Every row gives one point. The ring and each string are closed loops that go straight from each point to the next, and from the last back to the first. Before rounding, they use only three directions, however many columns there are. Count how often each string passes through the ring. Passing back the other way cancels.

Ring:
0.16,0.14,0.25
-0.08,0.43,0.34
-0.38,0.48,0.31
-0.63,0.29,0.10
-0.56,-0.12,-0.12
-0.20,-0.35,-0.07
0.06,-0.29,0.05
String, 17 rows:
-0.12,0.07,0.04
-0.04,0.08,0.31
0.07,0.24,0.49
0.07,0.58,0.55
-0.17,0.67,0.31
-0.32,0.49,0.07
-0.34,0.28,-0.02
-0.40,0.19,0.22
-0.64,0.15,0.39
-0.52,0.01,0.34
-0.36,0.00,0.13
-0.37,-0.05,-0.11
-0.36,-0.28,-0.33
-0.19,-0.51,-0.22
0.06,-0.62,-0.05
0.22,-0.37,-0.24
0.06,-0.04,-0.12
Times through: 1

Ring:
0.57,0.10,0.22,0.03,0.12,-0.20
0.23,0.22,0.19,0.06,0.02,-0.11
-0.42,0.03,-0.22,-0.07,-0.34,0.00
-0.47,-0.38,-0.32,-0.28,-0.46,0.02
-0.12,-0.51,-0.11,-0.34,-0.31,-0.02
0.55,-0.25,0.13,-0.14,0.02,-0.19
String, 13 rows:
0.25,-0.02,-0.05,-0.03,-0.08,-0.17
0.62,0.06,-0.01,0.06,0.06,-0.29
0.99,-0.03,0.22,0.02,0.23,-0.33
0.85,-0.21,0.41,-0.13,0.20,-0.20
0.46,-0.25,0.38,-0.20,0.06,-0.07
0.83,-0.33,0.39,-0.20,0.17,-0.19
0.84,-0.22,0.00,-0.06,0.09,-0.34
0.51,-0.09,-0.17,-0.01,-0.04,-0.29
0.31,-0.05,-0.17,-0.02,-0.10,-0.23
0.75,0.16,0.06,0.12,0.14,-0.32
0.78,0.26,0.43,0.11,0.27,-0.22
0.61,0.20,0.51,0.04,0.22,-0.13
0.30,0.01,0.20,-0.05,0.01,-0.11
Times through: 1

Ring:
0.25,-0.06,0.54,0.16,0.10,-0.03,0.30,-0.12,0.33
-0.05,0.20,0.67,0.36,0.06,0.18,0.41,0.18,0.05
-0.31,0.24,0.59,0.44,0.07,0.22,0.42,0.30,-0.11
-0.49,0.16,0.33,0.41,0.09,0.13,0.37,0.28,-0.18
-0.43,0.07,-0.05,0.23,0.07,-0.01,0.25,0.10,-0.11
-0.18,-0.03,-0.35,0.01,0.05,-0.15,0.13,-0.15,0.07
0.12,-0.19,-0.38,-0.14,0.07,-0.28,0.07,-0.37,0.31
0.30,-0.32,-0.12,-0.13,0.11,-0.33,0.09,-0.44,0.47
0.35,-0.28,0.27,0.00,0.13,-0.23,0.19,-0.34,0.49
String:
-0.16,-0.35,0.04,0.11,0.18,-0.27,0.18,-0.17,0.23
0.04,-0.04,-0.08,0.02,0.06,-0.13,0.17,-0.19,0.21
0.13,-0.63,-0.02,-0.06,0.23,-0.48,0.09,-0.44,0.52
0.32,-0.73,0.12,-0.09,0.25,-0.52,0.09,-0.54,0.67
0.60,-0.38,0.18,-0.14,0.13,-0.33,0.12,-0.52,0.67
0.47,0.14,0.20,-0.03,-0.01,0.00,0.22,-0.25,0.36
0.37,0.02,0.68,0.18,0.07,0.03,0.33,-0.11,0.37
0.00,-0.16,0.99,0.42,0.18,0.03,0.42,0.10,0.24
-0.22,-0.15,0.84,0.45,0.19,0.02,0.41,0.17,0.11
-0.44,0.06,0.92,0.59,0.16,0.19,0.49,0.39,-0.10
-0.45,0.49,0.49,0.48,0.00,0.36,0.45,0.44,-0.30
-0.21,0.56,0.00,0.22,-0.08,0.27,0.32,0.20,-0.20
-0.51,0.31,-0.04,0.29,0.01,0.15,0.30,0.24,-0.26
-0.71,-0.09,-0.24,0.26,0.13,-0.11,0.21,0.13,-0.19
-0.40,-0.41,-0.10,0.15,0.21,-0.31,0.16,-0.11,0.12
Times through: 0
